Each point is reached from the start by the listed moves, each made 0, 1 or 2 times, or once backwards (-1), plus a little noise. Say if it took an odd or an even number of moves. Then give how often each move was made.

Moves:
(1): [ 11 -16 -25]
(2): [ 7 35 -8]
Start: [ 8 -8 11]
Points:
[ 4 42 29] => even (-1, 1)
[ 35  -7 -48] => odd (2, 1)
[ 12 -60  -6] => even (1, -1)

Moves:
(1): [ 5 -3  0 -1  0 -2 -2 -3  4 -2  1 -6]
(2): [ 1  4  3 -1 -3  2 -1  0  8 -2  5 -1]
(3): [ 0 -3 11  2  0 -7  0 -1  0 -5  0  3]
(4): [ -1   6  -2   2  -1  -4 -15  11  -6  -5  -2  -6]
(5): [-7 -3  2 -7  4  2 -2 -2  1 -2 -4 -4]
(6): [ -1 -10  -5  -1  -6   2   0   5   3  -8   3   2]
(7): [ 7  4  7  7 -4 13  0 -3 -3 -4 -9  0]
(8): [  8   4   2 -10   2  -1   4   8   1   3  -7   8]
(9): [-3 -2 -1  2 -5 -1 -2  0  7  4 -8 -1]
(10): [ 0 -3 11  2  3  4  0  6  4  7  6 -5]
(11): [-3  2 -2  7  8 -2  9  5  4 -5 -2 -3]
Start: [ 2 -4  0  2 -4  3  0 -2  0  3  2 -3]
Points:
[ 19  -6   3   7 -16  34  31  20  30  -1   9  12] => even (-1, 2, -1, -1, -1, 2, 1, 1, 0, 1, 1)
[ 22 -11  44  -5   9  25  12 -20   3   7 -30 -13] => even (2, -1, 1, -1, 2, -1, 2, 1, 0, 1, 0)
[ 10  -6  60  18 -11  19  -8  -4 -11  20 -21  -3] => odd (-1, -1, 2, 0, 0, -1, 2, 0, 1, 2, -1)
[ 10  34  16   6 -16   7 -29  23  12   7 -27  -6] => even (-1, 2, 0, 2, 0, -1, 1, 1, 2, 0, 0)

Moves:
(1): [ 4  1 -2 -5  0 -1  3 -3  4  8  2 -1  1 -6 -2 -6 -7 -4  3 10  3  2  1 -5
 -4]
(2): [ 5 -2 -4  1 -2 -7 -2 -1  3  0  0 -5  3 -4  1  4  3 -1 -2  1 -2 -7 -2 -1
 -6]
(3): [-2  2  6 -5  1 -3  1  2 -3 -3  5 -4 -5 -7  8  2  0  4 -4  6  1 -4 -7  4
  1]
(4): [ 0 -7  0  7 -5  3 -4 -9 -3  4 -9  2 -6  6  5 -4 -7  1  4  3  6 -1 -3  3
  0]
(5): [ 4 -3  5 -2  8  3 -4  4  0  4 -3  2 -2 -3  0 -2  2  4 -5 -5 10  1 -4 -8
 -2]
(6): [ 0  5  3  4  2 10  3  3  3  4  2 -2  4  3  6 -3  3 -4 -1  7 -1 -6  0 -5
  1]
(7): [-1 -4 -3  5  4 -2  1 -6  2  2  2 -2 -9 -4 -1  6  2  7  0  0  0  1  3  3
  4]
(8): [ 1  5  1  4 -1 -7  0  3  4  3 -1  4  2 -4  0  1  2 -3  2 -1  1  7  2 -6
  4]
(9): [  1   5   6  -1  -4  -2   1   3   5   2  -5 -14  -8   9  -3   4   3  -2
  -6  -3  -7  -4   3  -3   2]
(10): [-2  2 -5 -3  1  1 -5  3 -7  6 -4  3 -4 -3 -2  4  3  4 -1 -4  1 -1  4  1
 -4]
(11): [ -4  -6   0   3  -9   3   6  -4   2   3  11   2  -8   2   2  -4  -1   1
 -12  -4   4  -4  -2  -6   1]
(12): [ 6 -4 -2 -7  0 -5  0 -2  2  3 -2  8  1  7  0  3 -6  8  1  0 -1 -1 -2 -1
  8]
(13): [-7  3  5 -6  0  0 -4 -5  3  7  6 -1  3 -5  1  2  4  6  8 -4 -2 -3 -2 -2
  1]
(14): [ 1  0  2 -1  0 -4  8  4 -2  7  1 -3  3  9  3  0  7  1  0  1 12  3 -4  0
  6]
(15): [ -8  -2  -1 -10   0  -1  -2  -6   7  -5   0   1   0  -2   2   3  13   2
  -2  13   1   6   5  -7  -1]
(16): [ 0 -6 -2  2 -3  4 -1  6 -2 -2  2 -3  4 -1  0  7 -2 11 -3  4  4  1  1 -4
 -1]
(17): [ 6  0  7 -3 -9 -1  3 -8 -3  0  0 -5  1 -1 -6  1 11 -4  6  2 -1 -2  2  4
 10]
(18): [  0   3  -6  -1  -3   4  13   1   3   2  -2  -3  -3 -16  -4  -8  -6  14
  -7   2  -5  -8  -6   3  -8]
(19): [ 3  4 -1  2  1  1  2  4  9 -3  9 -2 -4  6  1  5  1 -1  6 -3  8 -2  3  2
  0]
(20): [-1  5  0 -5  1  0  1 -6 -2  0  4  4 -1  4 -8  5  0  0 -4  8  2 -5 -3  1
  3]
(21): [-5 -7  6  0 -5  0  4  3 11 -4 -2  0 -1 -9 -5  7  5 -4  4 -2 11 -2 -4 -1
  3]
(22): [ 0  7  3 -4 -1  8  5  0  1 -1 -3 -4  4  3  1  8 -5 -1 -3 -3 -3  0 -4 -2
 -1]
(23): [ -2  10  -2   2   1  -4   0   2 -11  -3  -5   1   6  -5   5   3   0  -3
  -4   0   8  -3  13   2   7]
(24): [ 0  0 -1  0 -4 -2 -6  4  4  8  0  0 -2  3 -5  4 -2  1 -5 -2 -1  3  3  6
  1]
Start: [  2 -10   5  -5   1   0  -8   1   5  -2  10   0   1   4  -5   0   0  -2
   0  -1   4  -6   0   1   0]
Points:
[ -1  11  -4   1  31  23 -41 -10 -39   9 -18  13  18 -39   2 -11   4  23
 -11   3   1 -27   0   2 -24] => odd (-1, 1, 0, 1, 2, 1, 0, 0, -1, 1, -1, -1, 1, -1, 0, 0, 0, 1, -1, 1, -1, 0, 1, 0)
[-10  13  28 -23 -37   3  -7 -10   3 -32  54 -19  -3   9  10  18  22   7
  -2  14   1 -17  21  23  35] => odd (-1, -1, 2, 0, -1, 0, -1, 0, 0, -1, 1, 0, 1, -1, 1, 1, 2, 0, 2, 0, -1, 0, 1, 1)
[  1  -5  34  -1  16   3  -2  12  60  25   2 -22 -30 -29 -12  44  27  44
  29 -16  50 -24  -2 -33  20] => even (0, 0, 0, 1, 2, 1, 2, 2, 2, 1, -1, 1, 2, 0, 0, 1, 0, 1, 2, 0, 2, 0, 0, -1)
